Each row is a point. Two turns around zero, p and q, are shown by what they do to some points. Where does a point land after both, in the order given? Backwards means that the second turn is done in reverse. Each puzzle has new turns, and all numbers are rounded.
(in the rows, 128 means zero)

Turn p:
[155 137] => [146 150]
[130 155] => [115 152]
[63 76] => [100  49]
[163 144] => [149 160]
Turn q:
[122 177] => [116 176]
[148 153] => [145 155]
[ 77 104] => [80 98]
[173  69] => [180  75]
[120 137] => [119 136]
Where do these land?
q, then p backwards: [102 183] => [128 189]
q, then p: [171 103] => [177 136]
p, then q: [111  98] => [134  94]

Turn p:
[111 157] => [ 94 127]
[140 167] => [100 157]
[134  60] => [190 100]
Turn q:
[182 151] => [173 165]
[ 86 134] => [ 86 122]
[160 140] => [155 148]
[85 87] => [98 77]
Where do these land?
q, then p: [183  69] => [198 168]
q, then p: [107 158] => [ 94 114]
p, then q: [118 164] => [ 91 126]
q, then p: [104 121] => [129 103]

Turn p:
[151 138 149] => [155 146 131]
[169 103 128] => [166 114 102]
[161 139 109] => [138 144  93]
[ 31 132 126] => [ 53 108 186]
Turn q:
[179 108 184] => [120  88 195]
[ 77 115  77] => [127 137  55]
[106 163 140] => [110 167 132]
[150 126 111] => [155 121 130]
Where do these land?
q, then p: [115 109  80] => [118 118  77]
p, then q: [162  86 123] => [165  89 122]
q, then p: [ 74 140 169] => [ 71 136 166]
q, then p backwards: [161 177 140] => [126 157 181]

Turn p:
[ 31 122 122] => [ 40  92 106]
[153 142 149] => [151 129 155]
[149 106 131] => [155 123 115]
[178 142 110] => [164 168 135]
Turn q:
[104 102 142] => [ 93 127 143]
[145 180 167] => [167 181 142]
[109  84  95] => [ 91  85 114]
[123  67  92] => [ 94  66 124]
[117 159 102] => [136 140  89]
[170 177 170] => [187 170 154]
Where do these land?
q, then p: [155 142 124] => [157 139 130]
p, then q: [ 88  85 195] => [ 77  66 167]
q, then p backwards: [142 103  99] => [112 101 154]
q, then p backwards: [127 182  94] => [155  86  88]

Turn p:
[150 132  92 143] => [124 133  84 125]
[160 145 134 178] => [120 154  99 175]
[134 179 113 161] => [ 96 176 105 137]
[104  86 171  36] => [186  86 203  84]
[ 91  97 130 121] => [113  88 151 118]
Turn q:
[ 93 159 130 208] => [ 60  88 143 175]
[163 152 158 108] => [154 163 159 143]
[118 155  78  69] => [107 184 106  75]
[135 117 194 160] => [154  90 174 164]
[ 83 119  74 118] => [ 88 119  89  84]
[161  87 117 143] => [161 114  91 149]
[143 107 144  90] => [170 137 133 106]
Where do these land?
q, then p backwards: [112 165 164 113] => [ 93 148 162 110]
q, then p: [172 141 163 161] => [114 141 114 190]
q, then p: [ 94 139  87 181] => [ 71  82 134 110]
p, then q: [188  75  95 143] => [137 132  43 149]
p, then q: [125  72 138 136] => [159  88 102 139]
q, then p: [ 88 132 102  56] => [160 149 160  58]
q, then p: [118 172 146 107] => [127 156 173 133]

Turn p:
[119 128  84 138  94  84] => [150 176 159 106 102 109]
[182  95  93 115 140  88] => [168 184  86 145 110 133]
[121 145 116 147 154  95] => [134 154 149 156 145 109]
[188 149 118  85 112  80] => [186 176 103 101 160 151]
[ 93 129 151  93 146 198] => [ 59  81 103 111 144 137]
[128 132 122 181 105 127] => [143 120 172 142  99 137]
[103 103 168 136 128 127] => [131  86 123 132 122  95]
[ 90 144 172 130 145 225] => [ 53  46 131 131 143 154]
Turn q:
[166 106 124 174 108 117] => [164 124 116  99 148  84]
[122 181 184  89 141 133] => [ 86 139 168  98  86 167]
[127 151 139  98 185 172] => [124 169 126 127 111 197]
[123 125  79 167 111  69] => [124 137 132 158 165  55]
[129 146 122 115 113 173] => [144 129 116 136  82 143]
[103  65 120 124  93 147] => [152  63 101 152 141 133]
[ 97 114 101 194 139  73] => [145 137 165 160 193  79]
[158 136 155  62 133 140] => [ 85 126  99  93  97 165]
Where do these land?
q, then p: [156 160 107  76  79 144] => [134 155 166  69  85 113]
p, then q: [ 84 166 129 126 135 175] => [124  97 160 152 148 179]
q, then p backwards: [125 154  95 135 161  92] => [112 148  91 124 169 105]
p, then q: [167 142 152 134 131 154] => [171 132 102 127 131 151]
q, then p backwards: [160 106 168 160 175  80] => [107 197 131  75 110 108]
q, then p: [ 56 105 151 171 103 131] => [170  76  93 177 104 122]
p, then q: [146 135  92 140  92 162] => [141 101 127 129  74 148]
q, then p: [130  56 130  84 148  86] => [ 57 153 103 166 112  92]

Turn p:
[101 128 168 138  95 154] => [ 92 135 123 166 130 166]
[ 71 125 151 194 155 130] => [118 140  62 189 128 106]
[113 152 114  86 118  98] => [ 98 109 158 106 147 101]
[135 139 149 143 191 143] => [154 186 112 140 135 104]
[203 132  71 133 104 133] => [162 109 125  49  99 156]
[163 117 120 135 133  93] => [148 119 138 111  90 109]
[109 103 122  67 101 145] => [124  98 178 136 169 154]
Turn q:
[119  89  56 108 152  64] => [ 96 143  69  56 129  85]
[145 118 124 147 101 166] => [164 119 127 134 101 156]
[139 141 119 113 172 152] => [127 119 128 112 173 156]
[111 114 162 144 123 170] => [149  89 132 167 124 139]
[114 131 124 104 109 176] => [130  87 152 119 111 157]
[113 154 134 152 116 136] => [114 135 130 157 114 148]
[155 149 178 128 123  31] => [116 205 157 151 144  54]
Where do these land?
p, then q: [106 129 113 139  64 149] => [135  64  99 121 119 143]
p, then q: [157  93 137  84 163 105] => [162 164 164 156 147  98]
p, then q: [115 109 136 106 188 137] => [135 182 124 144 168 128]
q, then p backwards: [105 188 136 142  61 130] => [154 119 208 128  90 110]
p, then q: [153 153 126 146  93 179] => [120  87 148 106 124 181]
p, then q: [119 117 150 161 134 100] => [125 152 110 136  88 123]
q, then p: [141 107  98 118 193  95] => [153 127 142  99 172  70]

Turn p:
[171 100 150 140 115 114 102 152] => [126 148 129 148 111  97  92 167]
[129  92  97 143 143 146 124 149] => [105 120 101 120 165 118 115 150]
[113 163 151 137 152  93 113 154] => [ 94 149 132 142  96 112 128  87]
[134 152 119 132 154 119 107 121] => [127 152 126 135 139 125 117  95]
[ 87  96  99 127  86  90 154 134] => [134  72  93  84  97 115 131 133]
[132 103 120 131 150 131 136 104] => [143 133 121 119 157 109 144 134]
[150 153 146 103 162 160 127 153] => [ 96 171 161 133 143 153 131 133]
[142 150 121  99  95 124 183 142] => [136 136 122  96  89 177 145 149]
[ 90  98 127  88  91 144 149  72] => [177  69 160  92 138 134 156 138]
[133 157 114 144 139 160  94 109] => [136 133 133 161 164 149 109 101]
[125 144 162 163 120 126 120 118] => [134 125 130 175 111 119 139 119]
Turn q:
[102 109 154 177 122 141 162  88] => [146 100 176 130 124 116 129  69]
[156 144 112 107 159 148 119 125] => [130 162  98 123 159 137 124 127]
[135  90 124  96 138 129 136 125] => [101 109 107 107 141 140 110 121]
[136 135 130 122 148 102 117 136] => [130 124 122 122 148 123 142 154]
[147 149 121  94 109 111 127 136] => [130 140  97 106 106 131 138 152]
[157 149 109  92 135 151 119 117] => [135 167  88 113 135 137 114 127]
[145 133 162 191 105 128 165 151] => [143 117 175 146 106 162 181 105]
[137 135  89 114 134 116 116 117] => [140 128  87 136 135 115 120 138]
[127 129 143 121 119 143  69  93] => [163 142 143 116 135 128  73 148]
[ 74 101  96 128 116 113 103 178] => [ 80 102 131 178 109 107 108 167]
[ 92 133 168 165 122 128 174 142] => [111 118 186 131 109 114 167  99]
Where do these land?
q, then p: [141 133 129 137 150 134 113 113] => [125 159 130 134 142 125 128 121]
p, then q: [157 146 143 143 107 125 114 137] => [154 139 143 155 111 142 127 139]
q, then p: [ 94 128 151 136 108 138 140 137] => [138 105 148 143  96 118 138 129]
q, then p: [180 127 134  94 109 130 136 134] => [126 119 140 105 153 180 115 139]
q, then p: [172 136 117 133 143 123 131 162] => [106 133 105 128 152 164 151 136]
p, then q: [ 31 130 110 119 143 193 139  59] => [ 94  85 135  83 205 147 119  40]
p, then q: [ 88 146 108 123 136 109 128 152] => [125 114 120 116 116  97  89 111]
p, then q backwards: [133  98 121 149 110 127 139 150] => [125 122 106 105 122 100 112 141]
q, then p backwards: [144 128 146 131 136 104 155 124] => [102 123 123 115 134 131 155 112]
q, then p: [ 99 133 104 139 103 111 132  96] => [160 127 107 124 106 100 103 140]
p, then q: [168 104 143 104 161 114  81 146] => [145 145 151 113 137  99 145 193]
